Each row is a point. To make a cloud, some directions were put in groups of two or more. Within a group, all points are equally far from the middle, so they leave a hole (a ring in 2 directions, a hollow ball in 3). The other directions are filled evenly. Then the cloud was stretched, turned, moved and blurred a little. How many holes are there, and how many directions does each take, smallest first?

Cloud (14 x 2)
[[  7.7 -22.2]
 [ 14.6  -2.8]
 [-11.0 -17.8]
 [-13.3 -14.9]
 [ 15.3 -14.6]
 [ -7.9 -20.3]
 [-12.0   3.3]
 [-13.9 -13.8]
 [-15.8  -8.1]
 [ 15.4  -4.6]
 [-15.7  -8.6]
 [-14.8  -0.8]
 [ -1.6 -23.0]
 [ 11.3 -20.2]]
Holes: 1 (2)

Cloud (21 x 3)
[[-17.4 -10.2  15.7]
 [  4.3 -16.0  -3.0]
 [-21.2  -7.1  -1.7]
 [-19.1  22.4   6.8]
 [  4.8 -15.9  -1.1]
 [ -7.3 -16.5   9.7]
 [ 17.1  -4.9  -1.1]
 [ 17.0   8.9 -13.1]
 [-23.0  -6.1   1.4]
 [-22.5   9.0  17.7]
 [  2.8  24.1  11.2]
 [ 14.7  12.4   8.5]
 [-14.6 -15.1   2.5]
 [ -8.3   5.1 -16.0]
 [-25.5   7.0  -0.4]
 [ 11.4  -9.4   7.0]
 [ 13.6  22.4   0.2]
 [-21.9  13.1  16.7]
 [ -2.0  25.9  -9.3]
 [ -3.2  12.8 -17.3]
 [  6.2  20.7 -14.2]]
Holes: 1 (3)

Cloud (28 x 4)
[[ 11.4  -5.6 -16.5   7.8]
 [-11.2 -11.7  -1.4  32.0]
 [ -2.8  -6.0 -23.0   5.6]
 [-23.2 -11.7   0.5   9.9]
 [  5.0 -20.8  15.1   8.1]
 [ 11.8  -5.3  -7.4 -15.4]
 [-19.3  -2.5  -3.0  27.6]
 [ -5.4 -17.5  14.6   7.2]
 [ -8.4  -9.1   3.0 -17.2]
 [ 15.3 -19.8  12.3   4.9]
 [-19.6 -13.6   4.8   5.2]
 [ -0.1  -4.0 -22.3   5.3]
 [-19.3 -14.6   4.0  18.3]
 [-16.1 -13.2   0.4  27.8]
 [  3.2 -16.3 -10.8  26.5]
 [-18.2 -10.5 -16.7  -0.1]
 [  9.8 -29.5   2.9   4.2]
 [ -8.9 -18.7 -15.4  -6.8]
 [-18.8 -14.8   6.1   9.0]
 [  8.0 -28.4  -5.4  -4.9]
 [ -0.8  -0.1  12.3   6.3]
 [ -4.5 -20.8  -9.4 -14.9]
 [ 11.1  -4.2  -8.5 -15.3]
 [-10.5 -16.5  -5.8 -15.4]
 [-15.1 -12.2   3.1 -10.5]
 [-24.0 -11.0  -3.8   3.7]
 [ 14.5 -24.2  10.5   3.7]
 [  7.6 -29.7   1.5   7.3]]
Holes: 2 (2, 2)

Cloud (50 x 6)
[[-11.1  -8.3  -6.5  17.6 -16.1   9.8]
 [  4.6 -15.1  19.0  -5.6   9.1   2.1]
 [  4.9  -6.7   3.2 -22.7  -4.6 -16.6]
 [ 12.0  26.3  -6.8  14.5 -26.9   1.0]
 [-26.1  -6.4  -7.3 -10.0 -11.6 -25.2]
 [ 12.0  32.1  -5.6   5.7  -9.4  -9.9]
 [  2.2   8.4 -30.4  28.1  14.2  -3.9]
 [  1.5  15.6  -5.4  -7.8  13.5 -30.4]
 [ 16.1  12.0  12.4  13.9   1.9  11.0]
 [ -9.7  -6.5   7.9 -13.2 -13.7  -6.3]
 [ -7.9  23.7   4.4  12.2   6.3 -25.8]
 [ -4.1  17.7 -15.0  14.1  22.8 -21.0]
 [  3.1  -6.5  21.2  14.5   7.7  11.8]
 [-11.7  14.8 -17.6  22.8  -8.9   8.5]
 [  9.8  23.7 -21.4   0.2  14.7 -13.8]
 [ 15.1 -13.1 -16.4  -8.7  20.6  21.5]
 [-27.5  18.4 -11.2  -2.9 -18.5 -26.8]
 [-15.0   2.8  13.1   1.8   1.0   0.3]
 [-15.0  15.1  13.6   0.3   1.8   9.9]
 [  8.7 -22.6  -7.4  -6.2  -0.7   1.9]
 [-17.9   2.9   0.2   7.4 -33.2 -23.9]
 [  9.8   8.4  -1.1  14.4  -9.2  -7.5]
 [-14.1   7.2  12.7 -15.9 -19.3  -2.1]
 [ 16.8  25.6  27.4  -5.4   2.6 -11.7]
 [-16.8  -7.0 -11.2   6.5 -13.0  -6.4]
 [ 11.8   2.5 -22.9  -4.7 -14.0   7.0]
 [  1.3   2.8 -19.9  10.1   1.8 -24.7]
 [ -2.4   9.1  16.6  -2.1 -15.4 -12.5]
 [ 19.0  13.4 -18.7   9.3  13.5   5.6]
 [ -3.2  -5.3  13.7   9.5  12.2 -17.1]
 [ 11.1  18.8  -6.6  20.3   3.9  -1.7]
 [  5.5  -4.6  16.4 -22.1   4.6  -3.2]
 [-21.2 -17.6  -5.6  -1.0  11.4   9.0]
 [  9.0  15.8   6.6  -2.4  -1.7   9.6]
 [ 11.3  20.8 -13.5  25.1  -5.8   4.2]
 [-21.5  14.0  24.4  10.0  -3.2   0.0]
 [ 11.1   9.1 -24.5  -1.6  13.0  -3.6]
 [  4.5   9.6 -23.1  12.7  -5.5  -1.0]
 [  1.2  -8.7 -11.9  -2.7  13.2  11.2]
 [-16.9  18.2   3.9  17.9 -29.9 -14.1]
 [  1.3   2.1   1.6 -19.8  17.0 -17.5]
 [  4.5  12.1  -4.2 -21.8  20.5  -9.7]
 [  3.2   4.5   6.1  10.3 -28.4   5.7]
 [ -1.2  -1.9   5.2   1.2  -3.9 -29.0]
 [ -1.5  14.0  -7.9  19.3   4.7  16.1]
 [-20.3   4.0  -5.4 -13.3 -21.3  -2.1]
 [ -8.5  15.1 -10.8  -5.3 -13.1  10.6]
 [ -5.2  -1.0 -15.4   3.0 -24.9 -22.7]
 [ 17.1   7.7  16.5  -3.8  17.4  -5.9]
 [  5.0   0.6  17.0   9.5  12.7  -6.9]]
Holes: 0
